Rows are points. The ring and each string are closed loops that go straight from each point to the next, and from the last back to the first. Before rounding, they use only three directions, however many columns there are. How many times does the string pass through the ring? Passing back the other way cancels.
In the rows, 128 means zero.

Ring, 8 rows:
[[198 105 144 128]
 [164 128 196 162]
 [124 129 186 176]
 [ 95 118 151 176]
 [ 75  84 103 150]
 [ 86  54  85 118]
 [136  52  86 100]
 [185  81 109 110]]
String:
[[144  84 136 127]
 [188  91  68 118]
 [181  81  57 111]
 [150  93 104 133]
 [136  75 133 122]
 [156  52 144  94]
 [215  84 121 103]
 [155  73 183 114]
 [166 104 139 138]
 [209 132 127 149]
 [249 139 152 143]
 [210 100 174 120]
 [165  74 166 112]]
Times through: 1
String, 20 rows:
[[236 137 180 146]
 [220 135 114 149]
 [162 107 117 142]
 [147  82 152 125]
 [172  67 153 102]
 [206  67 112  90]
 [211  84  74 103]
 [183 102  80 130]
 [147  85 128 127]
 [155  62 151 103]
 [194  69 143  96]
 [157  73 168 113]
 [143  89 147 132]
 [182  92 191 123]
 [211 117 202 136]
 [219 144 162 157]
 [201 142 132 162]
 [147 102 143 143]
 [150  96 185 137]
 [189 114 208 141]]
Times through: 3

Ring, 6 rows:
[[131 116 178 125 144 151 118 106]
 [138 160 157 147 145 142 109 166]
 [129 174 107 144 131 117 120 189]
 [109 158  57 120 115  84 146 175]
 [103 122  54  99 104  89 154 121]
 [120 103 126 107 120 133 133  87]]
String (29 x 8):
[[113 178  70 133 126  85 139 203]
 [134 206  57 158 111 108 114 225]
 [137 185  76 152 111 123 111 194]
 [136 203  66 158 113 113 112 221]
 [108 168  89 128 138  83 145 196]
 [100 132 113 108 144  86 156 150]
 [116 140 106 120 128 108 137 146]
 [106 134 106 112 135  95 148 146]
 [ 94 144  74 107 132  68 163 167]
 [102 172  12 119 103  62 155 196]
 [107 165  14 118  96  74 149 180]
 [ 87 131  44  93 117  58 172 149]
 [ 85 114  79  87 131  65 174 129]
 [107 127  96 108 125  98 148 132]
 [124 146  66 125 101 117 127 142]
 [113 135  29 109  86  97 142 130]
 [ 94 113  33  88  97  76 165 112]
 [ 89 105  57  84 112  73 170 108]
 [108 124  93 107 122 101 147 126]
 [123 142  69 123 102 117 128 137]
 [118 143  22 115  81 102 136 136]
 [ 89 123   8  88  92  61 171 129]
 [108 148   7 111  84  83 147 151]
 [105 150  18 111  93  77 151 158]
 [ 84 133  42  92 119  51 176 155]
 [ 94 131  80 101 130  73 164 149]
 [ 91 157  39 107 122  53 167 186]
 [106 179  36 127 115  69 149 207]
 [102 156  79 117 133  76 154 181]]
Times through: 2
String:
[[113 151  35 117  96  93 141 154]
 [122 145  78 124 108 115 129 143]
 [ 96 116  85  96 125  83 161 124]
 [ 85 103  50  80 111  66 176 108]
 [ 95 108  28  86  91  79 164 102]
 [100 106  27  88  85  88 158  95]
 [ 92  98  86  85 122  83 167 100]
 [102 111 100  98 126  96 154 113]
 [127 139  84 124 106 125 124 131]
 [127 134  49 119  84 124 124 117]
 [116 128  81 113 109 112 137 123]
 [111 125 100 110 123 106 143 126]
 [ 95 110  80  91 121  83 163 114]
 [ 93 118  23  89  94  72 165 119]
 [101 134  16 101  90  77 156 136]
 [117 149  41 120  95 100 137 150]
 [117 141  86 120 117 108 136 144]
 [100 131  83 105 126  84 156 144]
 [ 93 142  54 103 122  63 165 164]
 [107 173  25 123 105  71 148 194]
 [100 165  45 117 119  66 156 191]
 [ 94 143  81 107 136  68 163 169]
 [ 99 165  59 118 129  65 157 194]
 [116 189  40 138 112  83 136 214]
 [127 182  55 142 107 105 124 195]
 [120 156  84 129 118 108 131 163]
 [104 136  99 111 133  90 151 149]
 [ 96 146  68 108 128  70 161 168]
 [ 91 134  76 100 132  66 167 155]
 [116 137 101 119 124 109 137 141]
 [125 156  63 130 103 113 126 157]]
Times through: 2

Ring:
[[144 127 109 134  88 105 136  98 156 151 191 115]
 [158 147 127 120  64 120 128 110 171 152 167 112]
 [167 170 155 108  61 143 120 134 170 136 128 117]
 [156 172 171 113  98 154 122 154 143 105 104 129]
 [132 153 165 132 147 144 127 159 105  82 107 139]
 [101 117 137 162 192 113 134 144  67  76 135 143]
 [ 97  97 107 170 184  91 141 116  76 100 178 136]
 [112 100  98 159 149  89 143 100 108 125 198 127]]
String:
[[100 101 113 162 198 106 152 122  81  87 182 144]
 [114 116 123 151 168 113 144 126  98  97 167 138]
 [124 129 133 147 139 114 129 130 106 108 145 130]
 [ 96 108 128 174 183  93 123 136  58  90 134 135]
 [123 128 132 147 141 114 131 129 107 108 148 130]
 [120 121 124 147 153 114 142 123 109 105 167 134]
 [ 92  89 100 170 203  93 154 112  75  93 196 142]
 [ 80  76  92 186 212  74 146 109  54  95 194 139]
 [ 89  91 106 183 184  75 128 117  59 103 164 131]
 [107 110 119 167 156  90 124 123  82 110 151 127]
 [121 121 121 151 137 104 131 120 109 117 161 127]
 [110 109 114 165 143  87 123 116  91 120 158 123]
 [126 100  82 151 112  82 146  79 140 155 225 115]
 [148 116  87 128  82 101 154  76 179 166 237 113]
 [150 128 103 125  81 111 146  91 173 157 210 115]
 [139 134 125 134 108 116 134 116 139 130 166 122]
 [128 128 127 149 116 102 120 122 114 126 146 120]
 [142 130 115 140  79  98 122 103 146 154 169 110]
 [161 138 108 120  51 109 135  90 186 171 197 106]
 [170 141 105 110  41 118 144  84 206 177 214 107]
 [153 138 118 121  82 122 142 104 170 147 189 118]
 [135 132 127 138 113 114 131 119 130 126 159 123]
 [130 124 119 147 112 101 127 113 123 133 164 119]
 [129 112  99 149 105  89 134  94 135 149 195 115]
 [132 103  82 144 106  88 151  77 152 157 234 116]
 [127 104  88 145 123  95 154  85 143 144 227 122]
 [106  83  76 166 155  75 153  82 110 135 232 125]
 [ 90  80  88 182 181  69 139 100  72 115 197 129]
 [103 105 114 168 165  90 130 120  81 107 162 130]
 [105 112 124 167 162  94 124 128  77 103 144 130]
 [ 75  83 108 193 215  73 130 125  34  85 157 139]
 [ 75  80 104 188 230  83 145 122  40  77 176 146]]
Times through: 2
String, 32 rows:
[[ 95 110 131 173 188  97 124 139  56  85 131 137]
 [ 73  87 117 193 227  80 128 136  24  72 143 143]
 [ 71  76 100 191 235  78 145 120  36  78 180 146]
 [105  99 103 159 181 100 153 110  95 102 197 138]
 [123 119 118 145 144 112 143 117 117 113 176 131]
 [121 124 128 151 139 107 127 127 103 111 148 128]
 [106 103 108 167 155  87 131 113  89 116 171 127]
 [108  92  87 165 148  78 143  92 106 133 209 123]
 [126  94  73 148 119  84 158  71 148 156 249 118]
 [142 112  86 132  96 101 157  77 171 159 238 117]
 [145 129 111 128  98 115 145 100 160 143 197 120]
 [139 131 121 135 106 113 134 113 140 133 171 121]
 [134 131 124 143 106 106 124 117 128 133 156 119]
 [143 136 124 136  83 107 122 112 144 145 158 113]
 [172 155 125 110  32 122 126 102 195 171 172 104]
 [190 171 134  89  16 144 135 104 224 172 177 106]
 [168 161 140 107  61 140 133 119 183 144 159 117]
 [148 149 140 124  97 130 130 127 147 125 148 123]
 [145 150 146 129  99 127 121 133 135 122 131 122]
 [147 158 156 129  92 129 112 143 131 120 109 120]
 [180 196 185  95  47 165 110 157 175 124  86 118]
 [179 194 182  90  61 173 122 156 180 117 101 125]
 [173 183 171  93  79 172 135 149 178 113 124 130]
 [151 159 153 116 107 147 134 140 147 110 136 131]
 [128 138 143 143 131 119 123 138 108 106 128 129]
 [125 150 167 144 146 131 113 162  88  84  89 135]
 [126 159 180 136 164 150 119 176  85  64  78 145]
 [117 150 174 143 182 146 125 175  74  57  86 149]
 [122 143 159 136 177 146 140 158  95  68 122 148]
 [121 134 145 141 166 133 140 144 100  84 139 142]
 [119 129 138 146 163 124 137 138  98  91 144 139]
 [115 125 134 152 159 114 131 135  92  96 141 135]]
Times through: 5

Ring (10 x 14):
[[169 140 131 147 143 116 125 126 147 132 149 137 156 159]
 [163 144 130 156 151 118 128 127 144 115 151 134 163 148]
 [145 141 123 153 154 120 132 131 140 109 144 132 161 130]
 [134 137 105 143 157 123 131 136 144 113 141 137 158 111]
 [123 132  96 133 153 123 132 139 144 122 133 139 151 102]
 [ 91 119 111 119 129 120 145 141 130 145 103 127 129 109]
 [ 62 108 147 114 100 115 162 138 108 165  70 107 108 135]
 [ 67 108 164 117  91 112 164 134 103 171  66 101 105 155]
 [ 93 114 160 123  99 112 155 131 113 167  85 109 115 162]
 [151 132 139 139 129 114 132 127 139 146 132 130 144 162]]
String, 30 rows:
[[118 124 113 123 132 119 136 137 138 147 118 133 136 125]
 [ 76 109 136 112 105 116 154 138 117 167  80 115 112 133]
 [ 35  97 172 107  75 111 176 137  90 184  40  91  89 152]
 [  7  90 208 110  52 107 194 134  67 192  11  69  74 173]
 [ 66 110 175 124  90 111 168 132  98 165  64  96 107 160]
 [106 122 144 131 118 115 148 132 122 148 102 117 129 146]
 [129 126 130 129 126 116 136 132 136 151 120 129 136 146]
 [146 127 131 128 124 114 131 129 141 158 128 133 137 159]
 [150 128 146 133 119 112 133 125 137 159 126 128 136 174]
 [148 131 154 140 120 112 136 124 133 151 125 124 139 176]
 [111 125 163 141 114 113 151 128 116 144 102 110 131 164]
 [134 131 130 138 134 117 136 131 136 137 127 129 144 143]
 [170 140 106 141 154 120 118 130 157 129 158 147 160 136]
 [213 154 101 155 171 120 104 125 172 114 190 159 180 146]
 [193 153 134 167 160 117 119 122 152 106 172 139 175 161]
 [147 143 155 163 141 116 140 125 128 112 135 119 158 160]
 [127 136 151 153 134 116 145 128 124 120 122 117 148 150]
 [128 133 135 144 137 118 140 131 131 127 125 124 147 139]
 [151 138 108 141 152 121 125 133 149 124 147 141 157 127]
 [174 148  89 151 175 124 114 133 163 103 173 153 176 112]
 [148 145 101 154 169 124 127 135 149  97 155 141 170 108]
 [124 138 110 148 158 123 136 137 138 104 136 132 159 106]
 [101 129 128 140 138 120 147 137 125 121 112 121 143 118]
 [109 128 124 135 136 120 143 136 130 130 115 125 141 122]
 [135 133  95 131 153 123 127 138 149 128 140 143 152 109]
 [148 135  66 125 167 126 115 141 165 126 156 158 159  90]
 [106 123  82 117 148 125 133 144 145 136 123 142 140  88]
 [ 60 110 118 112 118 120 156 144 117 151  80 117 117 103]
 [ 54 109 151 120 102 116 166 139 102 155  66 102 110 130]
 [ 82 116 141 124 113 116 155 137 115 151  87 113 121 133]]
Times through: 5
